Each row of a before or after table is a point. The points were changed in one or more steps. Then noise was added and the rows were shuffled. The steps act on how far a point lies along the listed directions, d1 being the first. Name the steps. A step turns or swaps two directions, mirrors them in a line or flattens them onto one, adds a multiple of one to another, or multiplies one. Angles are multiples of 10 degrees, from the lower direction toward the higher: turns from -170 to 170, lines from 10 to 170 but not 90. Use the fewest steps. Two steps may share a direction if one is a turn and the other turns, adds or multiplies; they go together, in the order done. Otherwise the lowest direction goes first.

Directions:
(1): [-3 55]
(2): [-55  -3]
Before, 9 rows:
[[-18  33]
 [-12 -85]
 [-12  52]
 [  0  37]
 [  0  21]
 [-45  45]
 [-15  62]
 [ -6  25]
 [ -1 -71]]
After (9 x 2):
[[-44 -15]
 [-26  -3]
 [-67  34]
 [-37   6]
 [-57   2]
 [ 83  36]
 [-18  -6]
 [-59  -2]
 [ 75  19]]
Steps: mirror d1 and d2 in the line at 50 degrees

Directions:
(1): [ -2  28 -16  27 -69  50]
(2): [ -1  79  13  17   1 -48]
(3): [ 40  39  -9 -60  22  41]
Before (11 x 6):
[[ 74  77 -11 -86  26  55]
 [  0 -10  21  32  18 -33]
 [ -1 -44  -7  -1   3  12]
 [ -1   9  10  17  13 -43]
 [  2  -3  13  23  36 -48]
 [  3  13  -7  24 -17 -41]
 [-19  25   5  48 -15   5]
 [-13  15  -1  47 -27 -11]
 [ -6 -20   4   2  23 -36]
 [-15 -72  17   7  -3  13]
 [ -9 -23  10  14  22 -38]]
After, 11 rows:
[[  34  -12   20  -37   76  -18]
 [  31   -4  -23  -28   -4   20]
 [  27  -30    6  -43   64  -16]
 [  34  -41   17  -54  119  -46]
 [ -44 -109    0   82  -53  -13]
 [  21  -17   17  -52   96  -52]
 [  15  -23   13  -50   93  -60]
 [   1   29    6    5   18  -38]
 [   6   53   34   -7   29  -45]
 [   9   37  -18   18  -50   92]
 [  23   39  -25    4  -54   79]]
Steps: multiply d1 by 3; turn d2 and d3 by 160 degrees

Directions:
(1): [-40 -22 -42   1 -17 -67  -8 -65  31 -27 -45]
(2): [-50 -56  -4 -20  77  43 -42   8  32   5  -3]
(3): [ 15 -60 -34 -29 -37 -37 -35  35 -30  68  11]
(4): [ -7  48  30 -58  25 -33 -66 -18 -56 -20   4]
(5): [-40  22 -12  11 -52  57 -35 -61   1  36  45]
(6): [ 19 -45 -36 -23  -3  50  30 -34 -75 -45 -16]
Before, 11 rows:
[[   1   49   43   21    6    5  -13   51   26   43    5]
 [ -54   50  -15   27  -51   37   -5 -121   83    1    2]
 [   1   58   38    4  -50   53   -5    9  -24   11   27]
 [ -47   12  -19   29  -37  -23   20  -75   43   12    9]
 [  31   63   14  -14  -69  -11   -7   21  -58   32   33]
 [ -46   65   23   15   43   51    8  -18   26  -16   10]
 [  22   23   17  -20   17   14   10  -14  -36  -52    0]
 [  40   41   42   29   22    2   45   37  -26  -20    8]
 [  -3   56   67  -18   46   27  -31  -15  -37  -17    9]
 [  35   37   29   -2   23   28  -11   56  -19   -9   31]
 [   4  -23   10    2   28   38    2   40   13   61   36]]
After (11 x 11):
[[ 25  29  11  50 -38  -5  78   6  23  20  23]
 [-51  43  -3  35  33  21  28 -30  54 -25 -16]
 [-28 -12   0 -19  55  25 -54   4  24 -16  12]
 [-16 -10  11 -16  13  75 -26  57 -10  56  43]
 [-31 -54 -26  -3  43 -26  -9   0  41  26 -12]
 [-50  16  28   6  35  41 -32 -59  12  -6   0]
 [ 35  45   6  69 -55  38 104 -19  84   2  -2]
 [-20  12  38  -5  78  28 -23  15 -11 -23  10]
 [-38  11  23  10  39   0 -34  25  54  34 -14]
 [-37 -20  17  10  11  75  -4  29  34   8   7]
 [ -3  16  14 -19  22  39  -8 -29 -26 -43   6]]
Steps: turn d1 and d2 by -90 degrees; turn d4 and d5 by 60 degrees; multiply d5 by 0.7

Directions:
(1): [-20  59  31  24  -6   0  49 -29 -42 -61 -38  -8 -22 -71]
(2): [  9  -1  78 -52  23  30  66   7  24  44 -15  56  20  -2]
Before:
[[   3   10  -67   43  -16  -25  -78  -11   -3  -33    5  -52  -17   -1]
 [ -15   34  -79   87  -32  -27  -49  -36  -72 -107   -4  -79  -50  -45]
 [   9  -42   39  -58   17   11   25    6   36   63    4   71   14   32]
 [  11    8  -32   18  -20  -32  -16    2   -9  -36    7  -22  -22  -10]
 [ -16   -1  -53    3  -18  -31  -52   -1   -9    5   -1  -39   -2   11]
 [   5   10  -48   44  -25  -29  -34  -12  -26  -37   -5  -57  -34  -34]
 [  18  -15  -56   13  -15  -25  -60   -3   -9  -10   19  -12   -6    4]
 [  14  -11    4   -9   18  -16    3   -2   17    4   10    4    6   -7]
 [   7   14  -30   -1    7  -19  -16   11   -4   -2    3   -8   -2   -5]
 [  17  -22   67  -38   25   10   30  -11   20   41   -8   63    4   13]
 [  22  -28   40  -58    8    4    6   36   26   57    5   40   43   31]
 [   9   -5  -15   18  -10   -6  -31  -17  -20    3   12  -23  -26    3]
 [  -5   20  -52   31  -28  -25  -32  -20  -22  -37  -26  -43  -21  -37]
 [   4  -32  -12   -2    6    3  -22    0    7   37   36   10   15   33]]
After, 14 rows:
[[  24  -41  -58   10  -15  -19  -61   12   18   28   28  -43   -9   30]
 [   5   25   74  -40    8    7   60   12  -12    2  -38   29   23  -35]
 [  25  -38  -45   -8    7   -4  -78   11   42   41   29  -10    9   53]
 [  11  -29  -70    5  -17  -18  -65    2   16   23    3  -29    0   20]
 [   2  -14   30  -23   20   14   23   -5    4   37   13   35   14    7]
 [   2   26   63   -5   14    0   46  -37  -22  -24  -37   34  -20  -46]
 [  26  -22  -39   -5  -14  -25  -29   18   15    2   22   -7   -9   21]
 [  11    6  -27  -15   15  -16  -14   17    7   18    8    0    3    5]
 [  16  -23   -1   -3   -5    3  -30   -8    2   30   20   -9  -15   22]
 [  12    4   16   -4   19  -14   11  -10   13   -1    6    4    3  -16]
 [  28  -40  -13  -32   -1   -7  -39   15   22   39   22   29   12   26]
 [ -13   21   69  -28    8    6   77  -20  -11   -1  -35   60   -9  -41]
 [  -2  -20  -24  -35    0  -18  -36   16   22   52    4   -5   17   36]
 [  21  -69 -116   34  -24  -20 -119   17    2    7   56  -51   -8   74]]
Steps: turn d1 and d2 by -70 degrees

Directions:
(1): [-39  -1  31 -42  12 -10 -40  -9 -55  -7  -9 -77 -34   3  64 -21  73  15
 -32  46  18 -41  -8  24]
(2): [ -3 -16 -10 -14 -64  35 -35   5 -27  32  18 -23 -22 -15 -20 -16  -7 -17
  -2 -19  36  57 121  37]
Before (10 x 24):
[[ -2  -2   7   5 -10   8  -4  -2  -2   8   1 -11   0  -1  -7 -15  -2   1
    5   0  13   3   9   4]
 [ -2   3  19  -2   1  -2 -18  -6 -17   4  -4 -31 -11 -10  15  -1  21  -3
   -2  16  -6 -16   0   8]
 [ -9  -3   4 -15 -15   8 -15   3  -3   5   2 -12  -5  -1  10 -12  10  -4
   -3   3   7  10  22  13]
 [-15  -9  -6  -7 -34  19 -13  -1 -17   6   4  -6 -19 -13  -6  -9  -2 -11
    5  -9  18  27  53  12]
 [ -9 -11   0  -7 -18   9 -21  -6 -21   8  15 -24 -10   0  16  -6   5 -10
   -1   7   3   5  42  24]
 [-24  -1  27  -9  48 -35   3   0  -6 -29 -19 -27  -3  16  53  -4  42  21
  -22  35 -10 -59 -89 -12]
 [-17   2   4  -6 -17  14 -11  -3 -21  -6  -4 -22  -7  -5  15 -18  19  11
   -8  14  13  -3  18  15]
 [ -5  -6  -1   7   5  -8 -12  -4   1   0  -4  -6  -3   0   7  -7   9   3
   -2  -9  -2  -8   4  -2]
 [ -4   1   6  11  -2  -7   8   7   6   2  -1  19  11   2 -10   2  -6  -6
    0  -8  -9  10  -1  -5]
 [-17   3  24 -21  23 -16 -22  -4 -22 -14 -15 -40  -3   4  41  -4  38   1
  -16  25   0 -21 -32  -2]]
After (10 x 24):
[[ -37    3   22  -28   -8    9  -31   -8  -50  -11  -11  -63  -24    0
    51  -27   60   19  -25   41   24  -26    7   27]
 [ -26   -8   13  -22   -6    1  -31   -9  -39    0   11  -51  -22    0
    45  -12   32   -4  -12   25    4  -16   27   31]
 [   6    0   -5   22   -6   -5   19    7   22    3    0   41   19   -1
   -28    8  -28   -9    8  -22  -15   21    2  -11]
 [  -2   -2    7    4   -7    7   -5   -3   -3    5    0  -14   -1    2
    -2  -15   -1    2    4    4   15    2    7    3]
 [ -18   -6   -3   -8  -25   16  -10   -2  -16   -1    1   -5  -18  -13
    -1   -8    3   -8    4   -5   16   19   35    8]
 [ -67   -6   58  -58   49  -40  -47   -9  -72  -27  -24 -115  -44   17
   118  -27  119   33  -56   83   19  -91  -73   20]
 [ -58    2   57  -65   30  -24  -66  -11  -79  -20  -24 -120  -40    7
   104  -27  113   17  -50   73   23  -57  -32   25]
 [ -18   -1   13  -22   -9    5  -25    0  -16    1    1  -30  -12    4
    29  -16   30    0  -10   17    9   -5   11   16]
 [ -24    3   38  -27    7   -7  -40  -11  -48   -1  -11  -76  -30   -7
    52  -12   62    6  -19   40    3  -38   -7   20]
 [  -9   -6    2    2    8   -9  -19   -5   -5   -2   -4  -19   -9   -1
    15   -9   20    6   -6   -3    0  -15    5    2]]
Steps: multiply d1 by 3; multiply d2 by 0.7

Directions:
(1): [ 12  39  59   0 -16 -10  23 -23  -7 -39  -5  38 -31 -11   3 -30   5 -37
  43 -47 -56 121 -52 -18  12 -23  65  80 -48 -34  47  57  -2  17 -42 -17
  25  34   1   0 -40 -24  41  -4 -37  57  -8   1]
(2): [-10  -9  -5 -27  22  15  28 -29  41  -8 -19 -11 -47  -2 -44 -22  87 -30
 -22  47  58  -8 -34  12   6 -21  25 -81   0  45  18  61 -49  60  41 -20
 -53  21 -47 -20 -42  12 103 -54  29  10  22   8]
(3): [-25  32  -8  65  10  40 -11  24  51  -4 -19 -75  22 -17  55 -56  12  28
  17  15  37 -11  18  22   2  13  64  13 -66 -72   8 -72  42  25 -37 -22
 -17 -23 -54  13 -69 -16  32  52  59 -34 -16  42]
Before, 14 rows:
[[  -9    4   -9   -5    7   -3   14   11    9   -3    1    7  -10    1
    -1   -3    0   12  -11    8    7   -9   -4   -4   12    0   11  -10
    -4   -8  -14   -9   -7   14   -2  -12  -11    6  -12    9    0  -13
    11   -1   -6   -3   -6   11]
 [  -6   16    2  -26    1    3   13  -19    2   -5  -10   14  -30    2
    -9  -17   26  -17    8   13   -6   27  -29   -1    1  -10   22    1
    -6   18   16   39  -15   13   -4  -20    1   15   -9   -8  -14    4
    40  -17    1   13   -1    5]
 [ -19  -32  -31  -20   31   25   -9   -1   20   33  -12  -30   -1    8
   -34   19   39   16  -34   61   67  -75   25   21    1   10  -23  -90
    28   46  -21  -10  -22   19   40   -2  -48    3  -23    2   16   14
    19  -15   47  -34    9   -2]
 [  -9  -23   -5  -16    5    1   16  -16    8    0    3   -1  -33    4
   -26   -7   26   -7  -17   21   13  -18   -6    8    8   -9    5  -24
    13   19   -7   25  -26   26   12  -13  -21    8   -9  -15  -15    7
    28  -31   -1    0   17   -9]
 [ -10  -13  -33  -17    7    4   13  -11   16   13  -14  -24  -10   -1
   -23   -5   32    2  -34   38   46  -57    4   14  -10  -10  -24  -70
    19   34   -9    7  -25   15   30   -3  -37    9  -11   -8   -6   18
    30  -17   21  -11   23   11]
 [   4  -11   -1  -13   -2   -8   -1    4   -7    3    6    5   -9    0
   -22    2    2    1   10   -6   -2    5  -10    2    1  -14   -2    1
     9    5    3   18   -9    2    5    7  -12    2  -10   -4   12    7
    13  -18  -16    1    5   -4]
 [ -11    5   26  -14   -2    8   -3  -10   -7  -17    6   -4  -10    0
    -7   -8   21  -12    5    3    0   20  -10   12    2   -2    5   11
   -13   12    4   20  -11   22   13   -2  -21   -8  -21    0   -4    2
    25   -9    3    9    5    0]
 [  12    7   10   -6    7   -3   -9   -9   10   -6   -1   -7  -10    5
    -7   -8   19   -2    3    3   -1   15   -7    1    5    2   18    1
    -9    2   11   21  -14   24   -2  -16  -10    0  -18  -19  -21  -11
    23  -15   -8   10    0    4]
 [   9   10   23   -9    5  -12    8  -17   19   -8   -6    7  -16    5
   -15   -2   39  -16   -4   13   10   14  -26    6    5  -15    9   -7
    -3   15    7   42  -14   34   13   -4  -22   15  -16    1  -10    8
    44  -22   -2   23    4   -1]
 [   9   -2    8   -7    2   13    8  -16   10   -2  -14   -6  -24   -1
    -6   -9   34  -24   -4   10   10    6  -17   14   11  -14   19  -17
    -5   13   17   29  -18   30    7  -14  -18    5  -15  -15  -24   -6
    39  -33    4   -3    9    2]
 [  25   -2   11    6  -15  -17   -7   11  -41   -3   12   39   17   19
     9   31  -60   -1    0  -40  -51   26  -10  -13    2    3  -18   43
    17   -3  -11  -11   21  -41  -21   17   29   -4   44   -2   53   -8
   -62    7  -40    6  -11  -23]
 [   3   -1   15  -12   -1    1   19  -14   -1  -11  -15   17  -26    8
   -29   -7   28  -20  -12    9    2   17  -13    2   -6  -15   11  -21
    11   33   19   41  -38   24   18  -18  -10   11   -2   -4  -26    0
    44  -35   -3    9   24   -8]
 [  -9  -42  -49   -8   13   10  -13   15   20   34    1  -30   13   10
   -11   27   21   22  -54   54   69 -121   32    9  -25   15  -48  -98
    43   38  -34  -30  -18    0   58    9  -44  -26  -17   -5   23   32
   -12  -13   43  -35   20   -2]
 [  12   -5    4  -16    0  -19   11  -11  -21    3   -1   30  -22   18
   -24   15   14  -28   10    2  -20   28  -24  -10   -3  -14   -6    3
    23   31   20   47  -23   -1   19    1   11   17   12   -4   20    4
    12  -23  -26   20   14  -17]]
After:
[[ -1  -4   3   0   1   1  -4  10   3   0   1  -9 -11  -5  -9 -10   8   4
   16  -8   1  11  -8   3   5 -17  14   9  -8  -8  12  11   1   3  -9   2
  -13   1 -15  -3  -6   1  21  -3  -7  -1   0   3]
 [  4   2  -1 -25  -1  -3  28 -30   0  -9 -13  15 -37  -4 -35  -9  29 -25
  -13   7   7  11 -31   0  -7 -26   0 -28   6  33  14  54 -38  20  13  -8
  -20  33  -1  -6 -15   5  45 -31 -13  30  22   1]
 [  2 -13  23 -46  13   1  20 -30  -6   3  -7  36 -39   8 -55  20  38 -30
    1  10   4  36 -26  -4  13 -12   9 -24  18  47  19  75 -43  23  18  -8
  -19  43   2  -3  16   2  41 -43  -8  30  12 -16]
 [ -6   0  -8 -12   4  -5  15  13   3   5   4  12  -8   3  -3  -1  -5   9
  -14   9   2 -10  -6 -12  12  -2   1 -12   2  -2 -14  -2  -9   8   1  -5
  -16   6  -7   8  12 -12   5  -3  -9   0  -4   3]
 [ -1  20   9  21   7   1   9   3   8  -4 -11 -10 -10   5   8 -19  24 -16
   25  10  -2  34 -15   2   0  -7  37  20 -25 -15  27  10   4  17  -3 -12
    4   8 -21   4 -27  -8  34   8   4   6   3   8]
 [ -9   5   7  10   0  19  12  -4  19 -11 -21  -8 -19   3 -18 -23  31 -10
   -9  15  15   6  -6   8  -4  -7  27 -17  -8  13  20  15 -24  30   8 -22
  -19   4 -18   0 -45  -7  48 -15  18  -3  25   9]
 [-15   4  14 -12   3  17  -7  -6  -2 -16   7 -21   0  -2  -3  -9  22   1
   -4  17  13  -3  -2  15   2   4   1  -4 -13  13  -7   4  -6  17  19  -3
  -28 -14 -25   2  -2   5  25  -4  14  -6   2   5]
 [  4  10  11   5   8   0   4  -7  28   0  -7 -12  -6   2  -1  -6  42  -7
   -6  21  29  -6 -17  14   4  -9  15 -14  -7   6   2  18  -2  35  12  -6
  -29   1 -29   5 -20   9  44 -15  17   6   3   7]
 [  3  -6  -5  -3  10  15   2 -10  14   5 -11 -16 -13  -1  -3  -8  36 -13
  -13  18  21 -14  -8  20   9  -7  12 -28   0  14   3  14 -17  30  14 -14
  -22  -2 -19 -10 -24  -3  34 -31  11 -14  13   2]
 [ 18  -8  25 -47 -15 -26  23 -26 -20 -12   6  62 -41   9 -36  21  23 -42
   -8 -10 -20  36 -44 -27  -9 -22  -7  -7  16  32  21  82 -46  10  24   0
   -6  36  14 -10  12  10  23 -49 -32  57  20 -24]
 [-13  12 -15 -11   8  19   1  -9  18   6 -14 -15 -15   1   3 -24  29  -3
    0  31  21 -10 -13  11  -1   1  18 -21  -8  11   4   9  -5  15  -2 -19
  -11   0 -22  -6 -19  11  33  -3  28 -10  -3  15]
 [ -8 -16   1  -9   3   6  21 -17  11  -6  -2  -1 -34  -1 -19 -17  26  -6
  -11  15   8  -2 -11   6  14  -9  24 -12   3   4   4  28 -23  31  -3 -19
  -21  14 -15 -15 -28  -3  35 -27  -2  -1  10  -5]
 [  7   0  -4  -2   9   3 -16  -2  16   3   5 -20  -3   7  -5  -5  19  11
   -1  16  15 -13   4   8   1   3   8 -21  -2   6  -1   0 -12  20  10 -13
  -19  -7 -25 -22 -11  -5  12 -10   3 -10   4   4]
 [ 19  21  14  39 -11  -1 -10  14 -17 -11   5   8  23   8  35  -2 -50   7
   11 -38 -42  39 -12  -7   2   5  22  62 -20 -41   0 -39  43 -24 -43   1
   27 -10  19   3  13 -17 -37  31 -19   0 -20  -3]]
Steps: turn d1 and d3 by 110 degrees; multiply d3 by 0.7

Directions:
(1): [-48  15 -28  20  -3  -5 -13  20 -56 -74  -3  47  81 -51 -15  52  29  85
 -20 -10  31 -59 -50  11 -32  33 -23  61   0  23 -89  15   1  -4   3  -3
 -13  -4  33   1  15  49  42  35  27   2  10 -73   5 -42 -22 -39 -16  31
 -57 -35 -70  21  40 -32  35  45   8  68]
(2): [  44   38   -2 -104  -33    8   43  -21   72    6   -2   24   46   36
   -5  -74    1  -41   -3   24   15  -25  -30  -32   15  -98   25   -6
   10   34  -38   39   -1  -33  -41   14   11   -7   -1   -1  -11   -6
  -33   37   30   51    9 -104   62   54   11   17  -68   74    2   -1
   -1   56   34   -1   43  -11    6  -28]
(3): [ 34 -86  22 -43  70  -8  58  -6 -39 -27  38  36 -25  30 -12  40  -5  56
 -16 -90  27   3 -14 -61 -46 -16   0 -16  30  -1   0  -4  29 -44  11  -5
 -56 -39 -37 -34 -36  25  46 -14  36 -39   5   2   1 -16  -7  13  31  23
  -8  71  94  65  31   2  33 -65 -76  -4]
Before, 8 rows:
[[  0  -4 -12 -41   7   1  23  -6 -19 -38   9  32  38  -2 -13   3  -4  26
  -13 -33  20 -29 -20 -42 -24 -30   1  19   9  18 -43   7   9 -22 -12  -5
  -24 -23   1 -22   2  14  19  14  22   7   2 -51  20  10  -7   3 -22  39
  -19  14   5  40  42 -19  40  -3 -39   2]
 [  3  10  13  25 -11   5 -25 -21  16  32  -7 -28 -16  -6  17 -13   0 -57
   14  32 -18  23  38  15  15  19   8 -22  -6 -13  31 -18  -4  22  -4   9
   27  29   3  16   5 -18 -25 -17 -39  -1  -6  45 -21   2   9  11   0 -50
   24  -9   1 -39 -45  10 -42  -4  17 -27]
 [ -6  11 -17 -22 -19   2  12  -1  -8 -25   8  33  59 -14  -9   8  21  32
   -8   7  13 -39 -40 -15 -10 -12 -20  33  13  19 -47  23   1 -12 -11   2
    0  -3   8 -18  11  40  11  44  29  20  -2 -65  17   6 -14 -11 -32  32
  -24 -13 -33  27  34 -11  33  18   5  25]
 [ -3 -19  25  37  -5  -6  -9  -6  15  28 -17 -23 -30   2   1  -8 -16 -31
   19   0 -10  35  14   7  12  19   5 -11  -9  -7  37  -8  -2  14   9  -6
   12   7 -10   2  -8 -23  -9 -28 -26  -7   1  41 -12   1  -1  14   8 -28
   16   4   4 -15 -30   9 -26 -16   8 -13]
 [ -5   3 -14 -12  11  -2  13   0 -30 -34   3  27  26 -13  -3  22  27  56
    0 -14  23 -37 -21  -2 -17  11 -15  32   5  12 -30  11   8  -8  -5   6
  -13 -11   6 -13   4  20  23  14   1  -5  10 -40  22 -23  -8   3  -5  11
  -20  -5 -13  16  18 -14  24   2  -1  23]
 [-28  -1   3  31   0   4 -27   3 -19  14 -12 -10  -9 -23  11   7 -12  -3
   12  10 -14  20  18  23  22  32  -6   1 -12 -18  33 -25  -1   7   5  -7
   -1   3 -15  -2   6   8   3 -22 -23 -17   4  43 -15  -6  -1  -8  26 -38
   17 -13  -1 -38 -25   8 -25   5  13  16]
 [  1  -8   5   7   3  -5   1   5   5  19  -9 -17 -20   5   3   2 -12 -20
   10  -4 -21   2  18  12  18  12  -9 -12   0 -20  12  -3   1  12   3  -7
    0  -4 -11  -3 -10  -7  -3 -24 -15  -1 -19  29 -15  12   3   3  12 -13
    9  -7  -2 -11 -10   7  -5 -18   5   1]
 [ -3   6 -11  -4 -14  -7   8  -9  17   3  -5   3  14   0   1  -3   5  -2
    0  -1  -8 -12  11   5  -3 -12   9   7  -4  10 -18   2  -1   0  -7   8
   10   9  19   1  -3   9  -5  19  12  10  -5 -19   8  -3  15  -4 -19  18
   -6  -9 -13  11  -5 -10   0  10  -6 -10]]
After, 8 rows:
[[  29  -44   14  -13   43   -2   29  -12  -19   12   16   -5  -56   24
     7   15    5   17   13  -43    3   15   20  -21  -10   10   -3  -17
    11  -16   48  -13   17   -9    8    3  -24  -18  -28  -25  -15   -6
    15  -30  -17  -32    1   44    2  -11    3   33   33  -25   21   42
    69    4  -14   10   -5  -48  -29  -22]
 [  31  -25   13   -4    1    5   11  -15   22   51   14  -25  -48   30
     8  -15  -11  -40   15    3  -27   33   26  -19   16  -11   -6  -32
    10  -21   65   -9    3    2    3   -1    5    1  -28  -22   -3   -9
   -20  -10  -10   -5  -16   54  -11   26    5   23   13  -31   36   28
    47  -13  -19   24  -20  -31   -9  -37]
 [ -16   13   -9    3  -10   -5   -3    9   -3   -6  -13    3   23  -12
    -1    8   -2    4    3    3   -9  -26   -5   15   12   11  -13   14
     0   -5  -29    9   -2   10   -3   -6    2   -1    5    0   -2    9
     6   -3   -2   12  -14  -15   -2    1   -4  -11   -8    8  -15  -29
   -42    1    9   -8   14    7   17   26]
 [   0   12   -8    5  -20   -5    0  -10   29   23  -10  -15   -5    4
     5  -15   -3  -26    6   11  -21    5   27   14    9   -9   11   -5
   -11    1    4   -4   -5   10   -5    9   19   15   18    7   -2   -5
   -19   10   -1   10   -7    6    3    6   20    4  -16    4    7  -13
   -10   -7  -21   -6  -16   10    3  -22]
 [ -52   38  -16   36  -31    6  -45   11  -19   -9  -28    3   41  -50
     8    6    1   11    8   38   -6   -8   -5   42   25   37  -11   32
   -19   -3  -12  -10  -11   14   -4   -4   12   13   11   10   19   21
     1    5  -18    4   10   -7   -3   -9   -7  -27   -2  -21   -7  -51
   -62  -40  -12   -7  -15   44   42   43]
 [  48  -83   25  -56   65   -3   57  -20  -22    1   37   11  -52   48
    -7    9  -29    7   -7  -91    8   23   18  -80  -33  -37   13  -38
    26  -10   38  -19   26  -40    5  -10  -52  -42  -47  -44  -29   -6
    25  -33   17  -34   -4   37    1   16    4   38   30   10   22   87
   122   51   23    6   23  -77  -97  -45]
 [ -45   89  -26   39  -70    9  -59   -7   15  -11  -33   -8   79  -57
     9  -18   27  -35    8   88   -6  -36    0   52   22   26   -3   37
   -23   16  -53    9  -23   37  -20   13   55   49   53   39   36    4
   -30   33  -33   42    2  -47    1   -6   -2  -24  -54  -18  -17  -85
  -118  -48  -21  -19  -21   72   76   23]
 [ -33   22   -1   34  -31   -6  -20    4    2  -18  -27   10   45  -32
    -9    1    6    8    7   19   10  -14  -26   18    2   18   -5   34
   -13   18  -38   14   -9   10    0   -3   17   11   21    8    5    4
     2   10   -5   16   10  -39    8  -10  -12  -12  -28    6  -23  -36
   -66    1    1  -13    4   27   31   30]]
Steps: mirror d1 and d2 in the line at 110 degrees; multiply d3 by 3
